Each row is a point. The last column is the point's height on a tilted bowl or saddle (a function of degree 2), plus a little noise. Count its main directions that bend up, bend down and stay straight.

Points:
[[ -0.4   7.7   3.1  -1.9]
 [ -1.7  -3.8  -1.7   0.9]
 [ -3.7 -10.8  -5.0   3.2]
 [ -4.6   6.6  -2.2  -4.9]
 [ -0.2  -0.5   4.0  -0.4]
 [ -4.2  -2.7   8.5  -5.6]
 [  3.8   0.2  -3.8   3.0]
 [ -2.7   4.8   0.0  -2.8]
 [ -1.7  -0.2  -1.2  -0.1]
 [ -0.7   2.2   0.0  -0.4]
 [  0.8  -4.0   1.3   0.7]
 [-15.6   5.3  -4.5 -14.0]
 [ -0.9  -1.1  -4.2   2.0]
 [ -3.6  -4.1   3.6  -3.4]
 [  0.3  -0.5  -2.1   1.4]
 [  0.9  -1.9   6.4   0.0]
 [ -7.1  -4.1   1.5  -5.3]]
Directions: 1 up, 2 down, 0 straight

Points (23 x 5):
[[ -2.6  -7.8   6.6   1.3   6.7]
 [  5.5  -3.1  -5.5  -3.1   3.5]
 [  2.3  -3.5  -3.2   1.7   1.1]
 [  3.8   2.2  -0.1  -0.9   1.2]
 [ -0.5   7.5  -3.9  -1.6  -0.7]
 [ -2.7  -1.2   2.5   3.9   3.5]
 [ -5.9   5.8  -7.7   1.7   0.0]
 [  4.7   0.6   0.9  -1.1   1.8]
 [  9.2  -0.5  -0.6  -3.1   3.9]
 [ -6.2  -6.1   0.4  -0.8   4.5]
 [ 11.5   4.3  -5.1   2.3   7.6]
 [  4.8 -10.0  -2.2   3.5   2.7]
 [ -2.6  -0.8  -0.4   1.9   1.0]
 [ -6.6   5.6  -5.6   4.1   1.0]
 [  0.3   1.7   3.3  -6.4   2.9]
 [ -4.6   6.0  -2.7   0.2  -0.7]
 [ -4.5  -1.9  -7.6  -1.3   3.1]
 [ -3.9   2.3  -1.0   0.9   0.4]
 [ -1.0  -5.1  -2.5  -0.2   1.7]
 [  3.4   0.1  11.3   4.9  14.7]
 [ -1.8   0.1   0.3  -6.8   2.3]
 [  7.7  -4.8   1.9  -2.8   3.1]
 [ -1.8   8.2   1.7   2.9   3.4]]
Directions: 3 up, 0 down, 1 straight

Points:
[[ -4.1  -0.3  -0.7 -12.7  12.7   6.2   1.0]
 [  4.7  -7.6  -3.4  -4.5   0.7  -3.1   1.6]
 [  1.5   0.1   3.8   3.6  -1.9  -1.6  -1.6]
 [ -0.3  -2.2  -3.0   0.0  -4.3   4.0   2.5]
 [ -0.2  -6.7  -3.6   3.3   4.7   1.5   1.2]
 [ -6.7  -0.3  -1.6  -5.1  -2.8  -0.6   0.9]
 [ -1.1   0.2  -0.6   6.9  -5.8  -1.6   3.8]
 [ -5.5  -4.1   1.9  -0.8   3.6   0.8  -1.3]
 [  4.4  -2.5  -0.4  -1.5   1.4  -1.2  -0.5]
 [  3.8   3.3   0.2  -0.4  -1.0   3.2   0.4]
 [-13.2  -0.5  -4.7   0.4   5.8   2.6  -0.9]
 [  2.5  -3.7   3.4   7.1   6.1   8.0  -2.6]
 [ -6.0  -8.3   7.4   7.6  -0.6  -8.1  -6.1]
 [  2.9  -4.2  -3.4   0.1   3.4  -1.9   2.0]
 [-11.3  -2.7   9.6  -2.0  -5.1   1.9 -14.0]
 [  1.6  -0.4  -2.4  -6.5   3.8  -1.0   3.2]
 [  0.4  -2.7   4.8   2.0  -1.6  -2.7  -3.7]
 [ -6.7   1.2  -6.2   1.9   6.9   2.0   2.4]
 [  0.0   8.2  -1.4  -0.9   2.4  -2.1  -0.9]
 [ -0.2  -1.2  -3.5   1.0   0.8  -0.9   3.0]
 [ -7.0   2.4   7.6  -1.1  -6.2   9.2  -6.1]
 [  1.2  -3.7  -0.2  -5.2   1.3  -0.7   0.8]
 [  5.4   1.4  -0.6  12.9   1.1   0.1   2.6]
 [  1.8   0.8   2.7   1.3   5.7   7.4  -1.9]
 [ -3.6   2.9   0.2   2.1   1.6   4.6   1.1]
 [ -1.6  -0.8   3.9  -0.2  -1.0   5.5  -2.0]
 [  7.6  -2.5  -8.8  11.2  -2.0   7.3   3.6]
 [ -3.2  -1.6  12.8   0.5   4.2   0.5 -16.8]
 [ -3.9   4.4   3.4  -2.8  -0.7   4.1  -3.8]
 [ -6.3  -4.0  -6.0  -1.3  -1.7   0.3   4.0]
 [ -2.4   0.9  -4.6   4.6   3.5   3.0   3.2]
 [ -1.0   1.9   3.3   8.2  -5.6  -2.3   3.0]
 [  2.6  -9.1   3.2   0.4  -4.0   4.3  -5.3]
 [ -4.3  -0.8  -3.9   4.8 -11.0   7.9   7.1]
 [ -1.8  -2.5  -4.8  -0.7   7.7  -5.2   6.2]
 [ -4.1   3.7  -9.3   1.2  13.1   0.0   1.7]
 [ -3.8   1.8  -0.2  -4.2  -0.4   4.1  -0.2]
 [  1.7   1.8  -2.4   0.9  -0.5   0.8   2.3]
 [  7.1  -0.9  -6.6  -4.0  -6.5   3.1  -0.8]
 [ -2.7   6.8   3.6  -1.0   0.8  -0.5  -4.3]
 [  4.5   5.7  -0.9  -6.1  -2.9  -1.5  -2.7]
 [ -1.5  -0.7  -9.0   3.7   2.0  -2.9   4.3]
 [  6.1   5.1  -0.6   1.8   0.4  -2.4  -1.5]
 [  4.1   0.7   1.8   3.9   2.7  -2.6  -2.1]
 [  2.0  -3.0  -4.0  -4.4   0.1   2.1   2.8]
 [  2.1  -1.2   1.8   2.1  -4.3   2.0   0.3]
 [ -0.3   3.5  -4.1  -0.4  -5.4   1.4   3.0]]
Directions: 1 up, 4 down, 1 straight

Points (74 x 9):
[[ -3.0  -7.0   0.8   7.0  -5.6  -0.8  -2.1  -2.2  -0.4]
 [ -5.0  11.1  -4.3   0.7  -2.4   4.6   5.8  -8.4  -6.9]
 [  0.6  -5.4   6.4   2.4  -3.4   5.7   1.9  12.7 -11.0]
 [ -2.1   9.1  -3.2   0.4   1.3  -8.6  -0.2   0.9  -2.2]
 [ -2.6  -1.9  12.4  -4.2   4.0  -4.4   3.6   0.9  -7.5]
 [ -0.2  -7.6   5.5  -3.2  -1.0   4.9  -2.7   5.8  -3.9]
 [  3.5  -1.0   7.4  -0.9   6.6   5.8  -0.6  -0.2  -1.9]
 [  6.1  -4.8   0.5  -1.3   6.6  -4.7   3.7  -9.2   0.6]
 [ -2.8  -5.9  -3.2   0.0  -1.8   4.3   3.3   4.8  -5.9]
 [  2.1  -8.1  -0.7  -1.2  -4.3  -7.0   5.4   3.4  -1.2]
 [-10.6   8.0   0.3   2.8  -4.9   0.8   8.0  -0.6 -11.4]
 [  0.3   0.6   0.5   6.8   2.2  -2.9  -4.9   0.8  -0.9]
 [ -8.4   0.8   1.6   1.6  -4.2  -6.2  -4.1  -7.1  -6.7]
 [  3.8  -2.8  -5.6   3.3   5.6  -1.1  -1.8   2.6  -2.0]
 [  6.1   5.0   4.7  -0.8   1.2   6.1   5.4   0.3  -4.1]
 [ -4.5  -1.7   6.9   9.7  -4.6   4.8 -10.1   2.5  -6.0]
 [  0.5  -2.6 -10.7   2.7   6.1 -11.9 -14.5  -1.2 -13.7]
 [ -4.9  -2.1  -5.4   0.3   5.2  -1.0   1.9   0.4  -3.5]
 [  2.7  -0.7   0.1   0.4   2.3  -3.5   4.4  -4.8   1.3]
 [ 11.3   0.6  -7.0   3.7  -2.1   1.7  -3.7   2.9  -5.0]
 [ -8.5   3.5  -2.0  -8.5   2.5   1.1  -1.6   0.9  -5.7]
 [ -1.3  -1.3  -3.7   2.5  -0.1  -2.6  -7.1  -4.9   0.0]
 [ -3.6  -5.3  -2.9   2.6  -8.0  -5.5   3.7  -1.3  -2.6]
 [  0.9  -3.6   1.5   3.0   7.0   4.1   0.7   2.5  -2.8]
 [ -5.2   5.0   3.1   1.1   2.0  -2.1  -1.3  -2.4  -1.5]
 [ -2.0   1.0  -2.8   3.8  -6.0  -2.2  -0.2   1.8  -1.5]
 [ -2.3  -2.7  -2.8   2.2  -3.7  -1.4  -3.4  -4.3   0.4]
 [  0.4   7.3  -5.1   0.8  -2.7  -1.8  -3.9   0.6  -1.3]
 [ -3.7   5.1   4.8   1.7   5.7   1.6   1.7  -3.6  -0.8]
 [ -3.6   5.9   4.5   5.4  -1.2  -6.6   2.9  -5.7  -1.0]
 [ -6.8  -3.9  -7.5  -1.4   5.3   1.5  -2.6  -1.1  -4.6]
 [  2.7  -5.6  -0.6   2.3  -4.2   0.9  -5.6  -5.7   3.1]
 [ -6.8  -6.9  -1.6  -4.5  -3.3   8.1  -3.6  -0.2  -4.1]
 [ -1.3  -0.4   1.5   5.4  -9.5  -5.9  -0.6  -4.6   0.9]
 [ -0.2   2.8   0.9  -5.9  -5.5   0.6  -6.6  -6.0   0.7]
 [  0.4   5.6  -5.7   2.5  -4.2   4.0  -1.0  -4.1  -1.5]
 [ -3.7   5.6   5.8  -2.1  -4.4  -1.2  -9.5   1.4  -1.8]
 [-12.8   2.1  -7.2  -2.1  -3.0   0.8   0.5 -12.6 -12.5]
 [  3.6 -11.5  -1.8  -1.4  -4.5  -1.2  -1.7   1.0   0.5]
 [ -5.1   3.2   7.5   1.0  -1.5  -6.5  -3.3   4.2  -6.4]
 [  0.1   0.1   1.9   0.4   2.8   0.7  -0.3   2.2  -0.6]
 [ -7.8  -1.3   0.5  -3.1   0.1  -7.4   6.4  -1.4  -7.5]
 [  2.3  -1.8   1.6  -1.7   2.1  -0.7   1.7   5.1  -1.8]
 [  0.1  -0.5  -3.3   7.1   0.3   0.4  -1.2  -2.2   0.5]
 [  0.1  -4.7   3.0   0.0  -0.5   2.6   4.5   0.7  -2.5]
 [  1.2  -0.6  -4.4   0.8   0.4  -1.9   4.8   2.3  -2.1]
 [  5.2  -4.2  -2.3   2.8  -5.2   4.3  -0.2  -0.2  -0.5]
 [  1.3  -0.2  -7.5   2.6   1.2   0.0   3.6   3.2  -4.2]
 [ -1.1  -3.0  -7.4   5.7  -3.3  -3.8  -1.1  -6.8  -0.1]
 [ -8.6  -6.6   4.8 -13.6   2.9  -2.9  -2.2   5.9  -8.8]
 [  8.1   0.9   0.5  -2.4   3.1   2.8   0.4  -1.5  -0.9]
 [  4.9   0.5  -3.9   0.4   3.2   4.0  -0.8   0.6  -2.2]
 [  0.2  -0.7  -0.9  -7.0   3.3   4.4  -1.1  -5.0  -0.7]
 [  8.0   1.9   0.9  -0.8   0.4  -0.6  -6.3  -6.1   2.5]
 [  1.8   0.7   0.4  -3.1  -1.3  -1.2   0.1  -4.4   1.0]
 [ -4.2  -1.5   0.6  -0.7  -2.9  -4.8   0.0   0.4  -2.5]
 [  1.1   7.0   5.2   3.5   6.1  -4.7   5.1   2.8  -0.9]
 [  1.7   2.0  -0.1  -5.2   5.3  -3.0   6.5  -2.3  -1.7]
 [  2.2  -9.1  -2.9   8.3  -3.9   1.6  -0.5  -3.2   1.8]
 [ -2.6  -0.7  -0.1   1.1  -0.5   3.6  -1.6   2.4  -2.1]
 [ -8.5   1.2  -7.5   0.9  -6.0  -4.4   0.0   0.6  -8.6]
 [ -0.5   1.5  -3.9   4.5   6.8   3.0  -3.2   2.9  -3.4]
 [  9.6  -2.1  -2.1  -2.6   0.7  -3.4  -7.4  -4.6   0.0]
 [ -1.6   0.4  -5.2   3.3  -5.0  -0.8  -7.8   5.3  -4.6]
 [  6.9   0.6   0.6   3.0  13.3   1.5   2.0   3.0  -3.4]
 [ -7.0  -9.3   2.8   2.5   3.4   1.6  -4.8  -0.4  -4.6]
 [ -1.8   3.0   0.1  -7.5  -0.3  -4.6  -0.3   0.9  -1.9]
 [ -4.8 -13.3  -2.8  -1.0   7.4   0.0  -1.8   1.9  -3.8]
 [ -4.5   6.7  -0.8  -3.7   4.4  -2.4   0.1  -1.0  -2.4]
 [ -3.7  -4.0   1.7  -0.4  -0.7   1.7  -2.7  -2.6  -0.3]
 [  1.1  -2.9   0.3  -0.8  -0.7   5.4  -0.1  -7.5   1.1]
 [  1.0   1.9  -0.2 -12.7  -1.0   0.4  -0.6  -0.1  -2.7]
 [ -5.8   1.0   3.4   5.7   1.4  -7.1   2.2  -8.1  -3.0]
 [  0.7   9.6   1.8   4.1  -4.1  -0.3   2.9  -5.6   1.9]]
Directions: 0 up, 4 down, 4 straight

Points (78 x 9):
[[  4.8  -3.1  -2.5  -4.9  -4.8  -8.1  -1.0  -9.6  -0.6]
 [  4.4   5.2  -3.7  -5.2  -1.6   4.3  -7.8  -0.5  -7.5]
 [ -3.5   6.6  -3.9  -4.3   0.8  -0.1  -0.4  -1.0  -6.3]
 [ -3.6  -3.1   1.0   8.6   4.5  -0.4   0.2   5.2  -3.7]
 [  6.2   4.4  -2.3   4.2  -2.6   2.2  -1.5  -3.9   0.1]
 [  6.4   7.2  -8.3   3.2  -2.7  -4.6   2.4  -2.9  -2.6]
 [  3.6   4.0   2.2  -1.7  -1.4   3.6  -6.5   1.5  -3.7]
 [  1.2   9.5   0.9   1.2   4.5   0.7  -1.8  -3.3  -5.0]
 [ -3.3   1.5   2.3  -1.8  -3.7  -1.5   1.3   2.1   0.0]
 [ -0.3  11.7  -9.2   2.6  -1.2  13.0   0.8  -0.3  -7.4]
 [ -2.3  -4.6   7.6   5.4  -0.8  -0.9  -6.2  -4.2  -3.2]
 [ -1.1  -3.4  -0.6  -3.9  -1.2  -7.9  -2.8  -4.0   0.1]
 [ -1.0   4.1   1.5   4.7   6.5  -5.5  -3.0  -5.9  -3.5]
 [ -1.6  -6.1   0.5  -7.2  -5.2  -8.9   0.4   4.0   3.3]
 [ -1.7   6.4  -0.5   0.2  -2.7   1.0  -0.2  -0.6  -1.4]
 [  4.4  -0.1  -2.6  10.2   4.6  -4.9   1.1   1.5  -0.3]
 [ -1.8  -4.0  -3.3  -8.2  -1.5   4.5   1.6  -0.3  -4.9]
 [ -4.8   4.5   3.0  -0.2 -11.1   2.8   1.3  -0.8   0.4]
 [  2.8  -2.2  -3.3  -5.1   1.0  -5.1   9.3  -5.4  -4.1]
 [  1.3  -0.7  -4.5   2.9   0.2  -0.1  -1.3   1.4   0.0]
 [ -2.0   4.3  -9.5  -2.1   7.8  -1.8  -0.3  -0.7 -10.7]
 [  0.4  -1.1  -4.4   4.0 -13.3   3.8  -3.3  -4.8   2.8]
 [ -0.3   0.8   8.1  -1.4  -0.4   2.4   1.6   5.9  -3.4]
 [  0.6   5.1   2.2  -4.4  -5.9   5.7   3.2  -2.7  -2.8]
 [  1.9   1.7   0.3  -4.4   8.5  -4.3   4.9   5.5  -5.3]
 [ -1.9   1.8   4.6   0.0   3.9  -3.7  -0.7  -0.9  -1.7]
 [ -2.7   5.2 -10.0   4.8  -5.9  -2.6   0.0  -1.3  -0.8]
 [  2.6  -2.3  -1.1  -4.4  -2.8  -4.4   0.4   3.2   1.9]
 [ -1.0   0.7   4.0   5.5   1.6   4.1  -4.9  -2.6  -3.6]
 [ -6.4   4.8   2.5  -0.7  -3.8  -5.1   1.9  -4.7  -0.5]
 [  6.2  -6.6  -7.5  -4.3  -9.1   6.9  -6.6   8.6  -4.0]
 [ -0.5  -3.1  -2.5   2.8   1.4   3.0  -4.3  -5.3  -2.2]
 [  3.0  -7.2   4.0  -7.2  -0.4   1.4   8.0   2.8  -3.0]
 [  1.8   3.3   0.1   2.6  -4.5  -4.0  -2.9   1.4   1.3]
 [ -1.1   0.6  -4.9   3.3  -1.9  -1.0  -6.0   1.9  -2.0]
 [ -3.5  -0.5  -2.2   0.4  -1.0   5.5  -7.9   8.9  -9.6]
 [ -4.7  -4.6  -3.9   1.6  -1.1  -3.3   0.3   3.8  -0.3]
 [ -2.9  -3.8  -3.1   0.2   2.6  -7.1  -8.1   2.2  -4.7]
 [  0.2   1.9  -4.8  -3.8   1.9   2.6   1.0   1.6  -4.5]
 [  4.4   1.5  -0.7  -2.1 -10.7   3.1   5.9   3.7   2.2]
 [ -6.6   4.2  -3.5  -0.8   1.5   4.2   4.8   5.2  -8.3]
 [  2.4   0.8  -1.5  -4.0   7.6  -2.9  -6.5  -7.9  -9.3]
 [  2.5  -2.4  -1.5   1.5   1.1  -0.7  -4.1   6.9  -1.4]
 [  8.9  -2.3  -0.6   0.4   1.7  -8.0  -1.5  -5.1  -0.7]
 [  1.8   1.7   5.4  -2.6  -8.0  -4.7   9.9  -1.3  -0.1]
 [  1.4  -5.6   2.7  -5.3  -3.2  -4.2  -0.9   2.2   1.9]
 [ -8.1   4.3   5.9  -3.9   1.2  -1.9  -6.0  -4.0  -5.4]
 [  1.2   6.1  -7.0   3.1  -0.1  -2.1   3.6  -6.0  -3.6]
 [ -6.6   2.4  -0.1  -6.4  -5.0   7.2   5.5   1.8  -7.6]
 [ -0.7  -1.2  -4.2   0.9  -5.8  -6.8   1.9   5.0   2.6]
 [  3.7  -6.5  -2.7   0.5   4.9   4.4   5.3   0.8  -2.5]
 [ -0.2  -1.7  -3.0  -0.4   0.1   4.9  -5.3  -0.5  -4.2]
 [  4.7  -0.7   0.0   5.8  -8.5   8.0   0.3  -0.7  -0.3]
 [  5.9  -2.5  -1.5  -0.3  -4.7  -4.8   3.3  -4.4   2.8]
 [ -0.1  -1.5   1.8   4.2   0.9   2.1  -0.3   2.0  -1.3]
 [ -4.4   1.0  -1.9   2.9   3.3  -1.4   2.5  -1.5  -2.5]
 [  6.3   8.3   0.1  -0.5   1.7   5.1  12.7   4.4  -9.6]
 [  4.7   5.8   1.8  -6.2   2.6  -1.8  -6.2   6.1  -5.6]
 [ -0.1   1.7  -1.7   4.4  -2.0  -9.4  -2.6   6.7  -0.5]
 [ -1.3   4.5  -0.3 -10.0   3.9  -0.1  -7.3  -4.7 -12.9]
 [ -1.6  -9.3   6.4  -1.8   1.7  -3.8   2.8 -12.4  -1.7]
 [ -1.0   5.6  -0.1   0.3  -3.4   1.2   5.5   1.6  -1.8]
 [  0.4   0.1  -0.1   8.9   8.0   2.4  -4.9  -2.2  -3.7]
 [  3.5  -2.9  -1.2  -0.7  -2.4  -8.0  11.5  -0.7  -0.5]
 [ -1.2  -1.2  -2.3   2.6  -3.5   0.1  -1.1   6.1  -0.3]
 [  2.6  -8.1   5.9  -8.6   3.8  -3.1  -0.5 -12.0  -6.1]
 [  3.8   3.1  -6.7  -1.0  -1.4   3.9  -3.3  -1.4  -2.8]
 [ -0.2   0.6  -2.5   4.4   4.7   5.0   5.6   2.1  -4.5]
 [ -2.6   0.0   6.1  -5.1   4.6  -1.9  -0.7  -2.0  -3.8]
 [ -3.2   1.8   4.6  -0.7  -0.6   6.8   5.9   0.3  -6.5]
 [ -9.4   5.6  -7.8   3.1   1.1  -1.1  -0.3  -1.2  -6.7]
 [  6.5   1.2  -1.5  -4.0  -3.2   2.5  -1.1  -5.3  -2.0]
 [  7.7  -2.5   3.8  -9.2  -2.0   2.3   2.8   2.7  -2.1]
 [  0.5  -2.1  -0.9  10.6   0.5  -2.2   2.9 -11.5  -0.5]
 [  5.4   2.1  -1.9   5.5   0.5   4.8  -6.0   4.1  -2.5]
 [  2.1  -5.0   4.6   1.5  -1.3  -6.5   1.7  -0.3   2.6]
 [ -7.0  -0.3   4.2  -3.8   7.4   0.5  -0.6  -4.6  -6.7]
 [  2.6   6.3  -1.5   1.7  -4.9   6.1   7.2   3.4  -2.6]]
Directions: 0 up, 4 down, 4 straight
